Each wall is flat, endless, passes through zero and stands at right angles to its row. A trip goes straight from one point to another. Which walls does it cross, in order?

Walls:
(1): -5.2  2.9
(2): -3.1  1.0
(3): -0.6  -8.1
(4): 8.0  -1.1
(5): -3.4  -1.2
(6): 5.1  -9.9
(7): 0.4  2.9
(8): 4.1  -11.7
(9): -2.8  4.7
(10): -0.2  -4.2
Trips:
5.4  1.2 to 5.4  2.4 => 8
3.8  -3.3 to 5.8  -3.5 => none
2.6  3.8 to 1.3  4.8 => 1, 2
3.4  -3.2 to 6.7  0.9 => 7, 3, 10

Walls:
(1): -0.4  -4.1  0.9  1.5  -0.7  -3.5
(2): 4.9  3.6  -5.8  -0.8  0.8  -4.0
(3): 0.5  1.0  2.8  -5.4  4.3  -2.2
(4): 0.7  -4.6  -0.1  1.2  4.3  0.5
(5): 3.3  -3.2  1.8  2.2  1.9  -5.2
(6): 3.2  -8.5  -8.9  5.8  1.7  8.2
(7): 4.0  1.0  -6.0  -1.4  1.6  1.1
(8): 9.0  1.8  -11.1  -3.6  3.0  -0.2
(9): 3.8  1.8  5.7  0.2  0.6  -1.2
(10): 1.8  -4.5  2.4  -1.4  -6.9  -4.8
Trips:
0.2  0.6  -3.7  3.1  4.3  5.9 to -0.7  2.6  -8.9  -9.4  -5.3  -1.3 => 4, 3, 10, 6
-6.2  -1.3  3.5  -1.9  -0.2  -7.5 to 1.2  -1.5  3.0  -5.9  -3.6  -6.9 => 2
-4.8  0.4  5.5  6.0  -2.8  3.3 to -4.2  1.6  -2.1  4.4  -3.3  -5.1 => 10, 9, 5, 2
6.1  2.7  -7.5  -1.0  -1.4  3.2 to -0.9  6.9  -3.6  3.1  -1.0  3.9 => none

Walls:
(1): 3.8  -2.3  7.3  -2.0  6.8  4.4  2.9  5.6  2.4  1.5  4.3
(2): -5.5  -3.8  3.3  -4.4  1.4  4.0  -4.6  -0.9  -5.9  -2.9  -0.9
(3): 10.1  3.8  5.6  3.8  5.3  -5.1  -3.0  2.4  11.4  -0.9  2.2
(4): -8.4  -0.1  0.0  -1.0  -5.9  -1.6  1.6  -1.7  -2.0  6.0  2.9
(5): -8.8  1.6  4.6  -7.5  -5.7  0.0  3.4  7.4  1.8  2.2  3.5
(6): 6.7  2.9  1.1  -2.7  2.9  5.0  1.1  3.4  -0.5  7.8  -2.5
(7): 3.7  6.5  -0.1  3.2  -6.5  -1.2  -0.6  -2.9  -0.9  1.1  -1.4
(8): 6.2  -1.5  -1.6  2.1  -3.5  0.5  -4.2  -1.3  -8.0  -1.1  -0.5
(9): -0.7  -5.1  -1.1  -8.0  0.7  -2.5  -3.4  7.6  2.8  0.9  3.0
(10): 4.9  0.1  -2.5  -2.0  1.0  -0.7  -2.7  3.5  7.9  -0.4  -4.5
(11): 4.0  -3.3  -6.2  1.8  -5.1  4.8  7.7  2.1  10.0  0.8  -1.3
(12): 2.6  1.7  -0.6  0.6  -8.0  2.0  -2.8  -9.1  -6.7  -1.4  -1.9
Trips:
-4.9  6.0  -0.7  -0.5  -3.4  2.0  -4.3  1.5  1.1  -3.2  -3.5 to 6.4  8.4  -4.8  -5.4  -0.7  6.7  -3.9  2.7  -6.2  -4.1  3.6 => 8, 4, 6, 9, 5, 1
3.4  -3.7  0.5  -0.6  -3.7  -1.4  2.4  -5.0  -3.4  -1.7  -7.7 to 3.4  5.9  0.6  -0.1  -1.0  -1.5  1.5  -5.3  -2.8  -4.1  8.1 => 11, 2, 3

Walls:
(1): 0.4  0.3  1.6  -0.9  4.0  -0.5  -0.4  -4.5  0.5  0.3  2.0  7.5  1.1  6.1
(2): -0.2  -10.0  -1.8  -2.8  3.5  2.9  6.1  -2.2  -1.9  4.6  -3.9  -3.4  -4.0  2.3
(3): 2.5  3.1  -0.9  6.1  -2.4  -4.2  6.6  6.7  -0.5  -1.3  -5.3  -11.9  -4.3  -7.7
(4): -5.1  4.2  -4.6  -2.7  3.5  -4.6  -1.6  -5.7  1.8  -3.2  -4.1  -6.4  1.8  -5.1
(5): -4.1  2.2  5.0  -3.7  -1.8  3.7  2.9  -1.9  -6.0  -2.6  -0.9  -4.3  -2.0  -3.1
(6): -0.8  -2.3  -8.0  6.4  -8.8  -2.5  0.0  1.3  2.7  -1.6  -1.9  -1.8  4.6  4.6
(7): 1.0  2.5  -6.0  -1.4  4.5  -1.5  0.3  3.7  -8.6  2.7  0.9  3.8  -2.3  -1.1
(8): 7.7  -3.4  3.0  -4.5  -2.4  0.4  -1.3  -6.6  -2.2  8.0  -6.1  -5.7  3.8  6.5
(9): 3.3  6.5  -3.4  -0.8  -1.3  5.6  5.3  2.6  2.3  -2.5  -2.9  3.6  -0.5  2.4
Trips:
-0.6  5.2  0.6  0.5  5.3  -1.0  1.1  4.9  5.8  1.3  1.7  3.5  2.4  2.9 to -0.2  5.4  -4.4  -2.9  -9.3  1.9  -3.6  -0.2  -10.6  5.3  0.9  -0.9  3.5  2.3 => 6, 8, 5, 1
4.7  -1.0  0.3  2.8  0.3  3.6  -5.5  -3.5  11.6  -1.3  -7.3  -4.5  6.0  0.5 to 2.8  3.6  8.8  6.0  -2.4  0.1  2.8  -3.6  3.2  0.6  2.6  -4.4  -0.8  -4.2 => 9, 5, 6, 4
-0.1  -6.8  4.9  3.6  0.3  -0.2  -4.3  -2.5  0.6  -2.5  3.1  4.4  4.4  -3.2 to 0.6  1.9  -9.6  -3.0  -0.6  4.5  0.4  2.0  -2.1  -4.8  9.4  1.3  -4.6  5.5 => 6, 7, 9
3.1  1.0  -0.7  2.4  6.3  1.6  -1.2  0.5  -1.2  2.9  10.6  0.4  4.9  1.7 to -1.4  0.8  5.9  -2.0  -0.6  0.5  -6.2  -3.5  -2.3  1.7  -0.9  -1.0  -2.8  1.3 => 8, 5, 7, 4
2.6  9.1  6.6  4.5  -0.8  11.1  7.0  2.8  0.2  8.6  4.6  -3.2  5.5  -5.1 to 3.5  -2.7  -2.3  0.1  2.4  -1.3  -0.9  4.6  -6.4  6.1  -1.0  -2.2  2.2  -4.3 => 7, 2, 9, 5
